Rows are points. Any point is a mix of the corners, with weights that add up to 1. It lies inside the corners' shape when no weight is negative. Is each point inside? If not, which corners have a negative weight?
In the rows, 128 means zero.

Corners:
(1): [134  84 202]
(2): [176 121  47]
(3): [160 146 185]
(4): [123 157 126]
Points:
[164 135 130] -> inside
[125 129 137] -> outside (3)
[135 144 176] -> outside (2)
[136  92 188] -> inside

Corners:
(1): [107 102 117 155 204 108 124 125 135]
(2): [143 136 161 112 192 115  84  59 141]
(3): [ 94 123  99 129 154 147  75 155 124]
(4): [131 161 196  96 150 118 112 102 161]
(5): [144 117  75  96 184 103 108 154 112]
(6): [112  83 147 104 144 135  73  60 146]
(7): [185 136  77 147  94 151 149 166  79]
(8): [ 86 126  80 140 149  87 101 137 157]
(9): [157 138  68 151  99  99 127 169  39]
(10): [165 200 111 124  10 198 207 151  17]
Points:
[135 134 123 124 141 118 125 118 115] -> outside (3)
[145 116 136 137 157 129 103 118 117] -> outside (5, 8, 10)
[ 92 113 188  98 238  96  58  73 214] -> outside (7, 9, 10)
[146 131 101 122 145 123 119 137 111] -> inside
[141 141 111 110 169 120 119 135 101] -> outside (6, 7, 8)
[141 134 104 133 132 111 113 131  91] -> inside

Corners:
(1): [220 176 173 177 151  77 135 149 157 152 122 103 165 161  78 113  84 114]
(2): [158 119  96 141 179  82  91 156 112  70  97 105 180 192 108 177  47 197]
(3): [198 147 169 179 122  85 143 137 148 161  52 162 162  93 135 167  80 116]
(4): [ 88 151 143 147 138 172 127  92 138 100 125 155 190 160  83 178 134 165]
(5): [ 95 151  91 106 180 115 121 165  45 166 128 157 141 156 153 159  70 123]
(6): [105 124 108 129 108  91 138 181  74 132  96 162  79 126 165  88 129 177]
(7): [147  54 174 168 103  77 183 185  52  58 102 132  67 146 192 108  98  86]
(8): [164 157 189  64 116  98 140  64 155 161 156  91 197 167 192 116 204 146]
(9): [128 170 117 179 123  96 124  75 118 110 101 105  90  88 144 120 152  68]
(10): [155 132 170 101 168 116 158 125  94  91 114 101 152 149 183 157 167 227]
(11): [ 72 155  63 115 126 180  71 167 103  61 148 140 176 187  97 237 182 215]
(12): [ 97 183  87 115  83 160 173  68  76  38 164 165 113 103  81 134 181  57]
(13): [179  64 139  99 115 194 108 125 135 121 118 152  97  62 185  78 123  99]
(14): [ 99 113  82 162  67 111 179 161 125 177  42 119  85  51 114  50 197  61]
(15): [150 182  92 174  95 163 121  83 151 116 126 133 181 110 130 165 123 131]
(16): [111 124  64  66 127 189 108 150 111  73  61 129 101 157 180 147 146 147]
(17): [ 76 153 178 146 105 159 182 138 111 201 131 143  84  65  69 154  72 172]
(18): [105  89 121 122 126 117 187 115 120 199 111 128  66  77 155 141 158 134]
(19): [ 52 188  77 122 147 130 185 133 142  98 193 166 135  94  99 109  97 111]
Points:
[135 119 124 122 130 130 140 135 114 115 116 137 132 128 149 133 132 138] -> outside (9, 17)
[149 156 136 146 134 112 143 134 130 130 121 132 145 131 113 132 111 125] -> inside
[123 129 143 121 124 122 155 134 104 135 117 133 113 119 146 123 139 126] -> outside (2, 15)
[124 127 123 137 122 110 145 144  99 115 111 138 113 127 146 126 122 135] -> inside
[164 132 176 177 105  90 160 134 134 158  69 118 122 117 147 146 142 135] -> outside (2, 5, 12, 13, 19)
[119 153 132 126 130 134 138 124 128 158 119 131 137 114 144 139 138 153] -> outside (2, 7, 12)

Corners:
(1): [105 142 148 136 132 166 119 146 190 125 130 129 117 177 169 131 185 112
 141 140]
(2): [137 148 134 150 141 142 133 120 116 153  95 164 119 117 127 110 109 132
 157 125]
(3): [157 116 136 134 142 111 103 156 120 140 128 180  91 128 102 137 122 142
 156 163]
(4): [118 102 100 110 133 127 111 150 135  95 118 134 107 157 157 150 115 117
 128 142]
(5): [150 119   7 128 126 116 108 170 144 138 123 173 109 130 159  76 108 121
 118 148]
(6): [ 72 163 161 138 115 127 161 127 152 139 113 124 104 133 162 152 142 146
 125 148]
(7): [128 105 143 129  94  95 100 118 122 117 173 130  98 118 147 124 138  98
 158  45]
(8): [141 160 136 155 122 120 120 137 147 132 121 164 248 135 167 172 119 187
 114 171]
(9): [161 113  98 144 134 108 129 129 132 117 111 129 132 117 137 167 114 155
 132 138]
(10): [129 121 144 132 121 109  86 100 126 156 135 124 131 134 119 114 149  91
 124 132]
(11): [ 92 152 158 116 112 142 139 140 163 166 119 130 125 151 179 140 132 111
 168 149]
(12): [103 135 120 102 145 143 124 161 103 155  99 153 103 123 118 142 140 180
 154 156]
(13): [107 104 141 139  80 156  93 136 172 144 132 123 143 127 154 151 117  97
  65 142]
(14): [128 120 120 169 104 114  98 122 134 118 172 119 102 129  44 156 126 156
 152 140]
(15): [173 140  69 130 144 111 125 120 157 107 111 163 103 125 130 152  98 176
 132 150]
(16): [141 131 151 151 115 126 104 122 113 146 142 138 101 121 135  99 112 142
 146 149]
(17): [135 145 135 108 112 128 133 162 112 141 112 149  90 164 122 112 105 143
 138 151]
(18): [ 63  63 142 137  91 118 116 141 147 148 159 128 127 130 156 103 156 134
 153  23]
(19): [149 152 155 175 118 113  92  78 143 131 112 128 109 159 167 168 131 118
 108 151]
(20): [ 81 136 159 128  99 126 173 101 127 183 160 148 105 123 158 116 156 133
 167 101]
(21): [ 86  89 161 118  64 125 129 127 160 112 125 146 140 128 172 137 160 124
 141  86]
Points:
[120 124 110 133 118 132 117 142 146 128 123 137 106 136 141 133 128 136
 131 133] -> outside (3, 8, 10, 20)
[118 127 132 131 115 123 121 130 140 136 128 140 121 136 145 138 135 132
 137 126] -> outside (16)
[135 136 116 143 131 115 119 131 125 141 125 147 111 134 122 136 118 150
 144 152] -> outside (1, 7, 13, 21)
[109 125 129 140 115 129 121 130 147 144 130 141 136 136 146 138 143 129
 136 132] -> outside (7, 15, 16, 17)
[131 135 129 132 119 129 115 138 142 131 114 142 119 142 138 148 126 140
 128 164] -> outside (2, 7, 18, 20)
[124 126 143 137 115 122 117 124 131 140 127 142 121 128 134 139 124 136
 136 133] -> outside (1, 5)
[130 116 115 146 115 123 114 129 149 128 142 143  92 121 126 139 134 148
 136 127] -> outside (2, 4, 8, 10, 11, 17)
[129 130 129 139 120 122 112 131 139 131 122 140 123 139 140 140 127 135
 131 141] -> outside (20)
[132 138 134 139 119 116 108 115 120 150 131 131  86 138 135 133 126 113
 130 152] -> outside (1, 2, 8, 15, 18, 21)
